Rows are points. Two turns around zero, p and q, are shown by what they do to some points. Where does a point land after both, in the order given? Backwards means that the second turn is done in reverse. Each puzzle has new turns, and all numbers are rounded.
In the rows, 128 means zero.

Turn p:
[163 173  80] -> [152 199 132]
[151 158 144] -> [124 147 164]
[117 169 126] -> [100 159 135]
[117  70 139] -> [144  74 108]
[ 92  71 151] -> [120  62 101]
Turn q:
[128  82 175] -> [168  86 159]
[130  78 111] -> [132  80 106]
[149 186 133] -> [132 190 128]
[105 166  93] -> [ 80 156 119]
Where do these land?
q, then p backwards: [ 58 182 128] -> [112 204 171]
p, then q: [128 100 162] -> [147  89 133]
p, then q: [163  91 105] -> [167 136  89]
q, then p backwards: [162 139 118] -> [129 126  91]

Turn p:
[143  86  98 104 135 114] -> [111 119 101  98 146  91]
[ 53 116 175 102 111  57] -> [ 86 164 211 143 105  70]
[178 122 165 154 121 140] -> [180  87 124 142 116 125]
[142 131 130 181 148 135] -> [154 116 118 167 157 141]
[137 177 125 124 131 112] -> [156 168 133 122 122 144]
[144 128  47 136  91 220] -> [ 91 105  28 122 110 195]
[ 98 136 157  95 160 119] -> [117 137 183 103 140 131]
Turn q:
[145 136 159 129 118  94] -> [127 151 146 107 114  95]
[152 123  94  62  82  87] -> [128 109  58  87 101  80]
[ 36  97 145 179 130 124] -> [ 74  88 189 185 102 144]
[129 149  90 158 165 146] -> [128 152 112 172 160 153]
[202  69  91  96 147 141] -> [203  94  88 121 177  95]
[144 161 155 146 106 161] -> [150 161 144 111 106 165]
[ 88 161 161 126 147 143] -> [ 86 141 157 113 135 164]
Where do these land?
p, then q backwards: [123 150 124 124 131 159] -> [115 145 130 125 122 160]
p, then q: [114 120 126 138 175 130] -> [118 128 152 130 171 135]
q, then p backwards: [117  85 141  83 194 145] -> [130  78 134 128 205 149]
p, then q backwards: [106 123 133 141 113 110] -> [117 129 125 152 130 105]
p, then q: [119 159 159  84 132  76] -> [112 168 140  64 110 113]
p, then q: [ 57 104 115 140  66 138] -> [ 82 112 151 174  63 152]
p, then q backwards: [150 102 155 144 164 165] -> [119  77 127 108 147 165]
q, then p: [167 185  45 134 127 155] -> [138 166  47 131 155 188]
q, then p: [199 125 154 164  51  74] -> [195 178 107 127  51  79]

Turn p:
[ 70 139 101 138 157 159 135 140 167] -> [103 117  79 150 153 163 168 111 150]
[111  82 151 135 149 104 131  92 122] -> [107 111 163 166 153 106 118 111 108]
[168 184  88 106 141 147 129 138 158] -> [171 174 100  98 145 160 132 140 163]
[153  96 115 122 113  83 100  89  86] -> [142 119 151 134 129  91  54 117 110]
[162  93 160  71  94 106 186 128 118] -> [159 129 182  95 120  54 157 108 129]
[160 116 133 154 166 108 118 191 103] -> [157 126 107 138 129 121 136 185  67]
[162 121 135 172  66 126  84 130 156] -> [140 112 147 151  68 139  94 172 169]
[114 136 132  83 126 118 113 161 122] -> [112 124 103  90 141  97 133 146 132]
[150 100 143 148 135 176 134 178 108] -> [155  84 134 113 112 152 163 157  92]
[105 180 114 169 122 142 169 114  72] -> [116 162 109 118  83 167 129  73  82]
[ 81 140 100 128 168 132 133  87 172] -> [102 143 106 166 178 153 135  91 160]
[100 151 165 110  98 136 105  88 153] -> [ 71 137 157 116 123 134 118 123 175]
Turn q:
[142  75 119 161 176 107  89 104 143] -> [123  82 132 201 161 112 112 123 117]
[107 115  94 142  93 107  98 115 140] -> [116 135 130 159  85 110 117 116  92]
[158 119 108 125 140 116 156  82 159] -> [138 112 133 161 121 115 165  94 164]
[125  77 188  75 156 172 126 152 163] -> [ 89  63 141 101 137 136 108 183 185]
[169 165 113 102  97 118 125 170  80] -> [184 145 102  71 117 130  98 105 115]
[ 91 179 117  88 108 108 186 162  64] -> [157 175  95  43 124 108 173 147  99]
[153 162 118 135 121 142 145 225 117] -> [180 163  76  96 124 168  92 164 140]
[109 133 170 148 121 102 121  87 161] -> [112 143 194 156 129 112 139 135 134]
[114 132 154 125 109 152 137 137  91] -> [120 129 138  84 134 154 133 137 107]
[125 116 111 169 131 141 140  85 137] -> [111 128 136 170 130 151 160 103 120]
[114 136 116 139 157 141  85  91 153] -> [ 80 136 131 166 148 112 111 103 135]
Where do these land?
q, then p: [127 113 161 133 130  69  83 151 152] -> [116 129 132 144 108 108 104 202 101]
q, then p: [178 135 142 117 159 140  72  89  79] -> [105 119 169 147 205 137  82 122 113]
p, then q backwards: [129 155 154 139  92 150 121 182  93] -> [ 91 107 121  98  73 142 152 156 116]
p, then q: [ 95 155 145 148 125 162 151 163 139] -> [116 139 105 106  95 154 177 136 129]
q, then p backwards: [101 105 136 120  81 168 157 134 174] -> [116 157 168 165  81 160 112 146 146]
p, then q: [146 158 110 183 121 154 150 117 140] -> [118 146 135 120 111 189 127  92 143]
q, then p: [164  89 109  99 149 146 131 142 152] -> [158  87 122 168 138 120 124 131 162]
p, then q: [ 99 159 125  84 162  67 127 143 130] -> [137 179  90 138 153  66 139 129 117]
q, then p: [149 147  76 146  97 108 167  84 158] -> [148 170 163 151  76 144 127  84 154]
q, then p backwards: [102  88 170 152 141  92 154  91 109] -> [142  76 185 129 164 140 151 143 137]
q, then p backwards: [118 103  79  87 151 153  93 113  82] -> [ 58 110 100 103 133 124 119 145  78]

Turn p:
[123  82 144 150 144 135 143 117 148 142 128 150] -> [ 99 105 126 156 135 133 123 101 101 110 153 131]
[112 135  83 124 157 146 187 119 146 138 113 134] -> [138  92 153 117 153 168 177 105 138 115 140 122]
[125 145 165 109 159 108 116 118 111 147 147 133] -> [118 135 118 107 162 105  91 130 149 127 147 119]
[124 119  80 140 157 146 125 113 107 124 132 128] -> [150 133 130 103 146 153 141 102 105 115 120 154]
[107 121 156 146 132 133  99 154 148 141 114 154] -> [108 130 129 161 135 134 100 120 110 169 138 117]
[150 142 168 132 131 144 117 116  93 122 133 154] -> [127 126 157 119 130  87  85 123 128 129 126 145]
[113 145  83 128 135 121 169 118 125  88 143 136] -> [118 138 157 110 143 156 172 126 149 104 104 147]
[108 155 128 120 145 141 119 132 121 131  96 100] -> [168 138 134 127 143 134 125 118 138 143 120  95]
[107 138 113 135 159 129 108 160 130 123 140 130] -> [127 155 132 119 146 168 114 128 123 148 133 128]
[161 127  93 128  49 127 115 127 132 150 142 144] -> [120 108 102 115  73 103 165 150 117 161 117 168]
[196 127 134 119 143 135 119 123 129 118 124 118] -> [165 113 132 132 122 117 105 165 123 102 143 154]
[114 129 169 132 109 119 142 158 113 141 123  92] -> [119 144 132 123 100 112 118 135 129 128 138  69]
[126 133 148 124 130 152 140 107 148 120 142  99] -> [143 137 130 145 113 123 129 109 159 106 149 125]
[121 148  86 149  31  50 112 122 145 135 106 103] -> [115 157  80 140 104  88 218 180 115 165  87 115]
[132  75 171  85 139 134 109 134 124 100 137 147] -> [102 109 109 148 118 137  58 126 136  97 106 133]
Turn q:
[104 136  91 113 138 128 157 140  93 149 126 137] -> [136 134 120 116 142 104 145 157 155 171 136 142]
[107 146 155 148 109 138 168 127 147 109 123 166] -> [102 116 122 158  96 143 106 170 149 119 111 134]
[100 123  78 112  90 130 106 134 131 130 119  96] -> [183 107 134  95 136 100 112 143 105 142 124 120]
[139 145 145 138 160 136 117 149 123 114  93 138] -> [ 95 131 168 140 127 124 145 119 137 131 115 105]
[149  83 157 141 103 162 106  89 144 139 149 154] -> [138 108  93 156 120 177 152 116  87  99 110 144]
[166 148 152  90 119 123 123 146 142 154 110  94] -> [143 171 161 100  93 130 127  92 124 125 118 140]
[167  98 153 154 130 140  95 110 120  93 131  96] -> [109 109 131 139 121 125 143  88  76  90 151 114]
[118 109 104 122 155 112 142 130 155  99 156  95] -> [119 130  87  97 142  99 105 117 134 110 137  98]
[134 155 102 115 153 105  97 102 150 156  88 133] -> [125 127 160 104 164 147 106  96 129 166  95 133]
[103 152 137  96 156 102 113 140 117 149 168 148] -> [140 183 128 131 174 144 124 143 157 127 139 128]
[105 160 118 109 138 117 165 123  99 116 128 143] -> [102 145 131 123 140 107 118 169 149 148 137 152]
[165 153  96 144 131 151 151 140 128  97 146 145] -> [112 124 114 167 124  72 125 118 139 124 106 142]
[130 138 147 165 132  93 141 149  83 142 135 106] -> [124 131 146 145 117 125 130 118 151 142 197 128]
[120  80 149 146 103 169 100 106 150 150 152 103] -> [163 116  89 135 107 167 142 118  74 116 130 103]
[113  93 136 128 103 113 139 135 138 124  98 166] -> [131  86 135 113 117 156 140 153 154 109 115 138]
Where do these land?
q, then p: [ 77 126 133 133 163 122 121 164 116 110 119 125] -> [135 157 117 130 116 158 121 142 150 115 161  86]
q, then p: [108 144 150 126 127 162 109 161 120 104 158 131] -> [138 174 164 124 118 128 138 160 120 124 133 107]
q, then p: [162 107  99 124  76 153 118 105 125 161  94 116] -> [116  62 127 109 116  84 121 129  96 112 109 142]
p, then q: [167  94 114 151 107 145 155 137 130 140 134 141] -> [140 110 116 138 119 128 154 168 129  99 154 155]
p, then q: [143 155 128 123 124 110 161  97 136 111  89 118] -> [ 90 118 126 113  97 123 123 102 161 107 141 114]
q, then p: [149  86 153 134 103 143 146 104  99 159 135 143] -> [101  94 162 106  99 136 151 103 120 124 123 160]
p, then q backwards: [ 89 132 104 150 160 132  94 120 115  93 152 131] -> [153 154 143  86 152 116 106 101 141 159 148 137]
p, then q backwards: [118 126 152 169 122 118 101 148 120 133 142 150] -> [130 172 136 128 147 141 135  99 113 122 128 101]
q, then p: [161 146  94 119 106 139 161  93 129 188 107 129] -> [118  59 113 117 141  93 141 117 108 171 131 150]
q, then p: [119 142 141 115 152 100 164  89 192 132 104  94] -> [164 124  72 130 125 130 115  94 161 176  89 128]
p, then q: [146 122 159 101 153 124 118 142 145 120 126 161] -> [145 117 131 141 152 146 146 120 127 113 123  80]
p, then q: [136 142 133 114 151 112 107 153 114 115 147  99] -> [144 160 155 135 134 101 123 117 123 122 103 113]
p, then q: [ 89 141 105 106 119 103 109 150 124  97 156 128] -> [133 141 150 119 115 122 114 149 129 167  77 110]
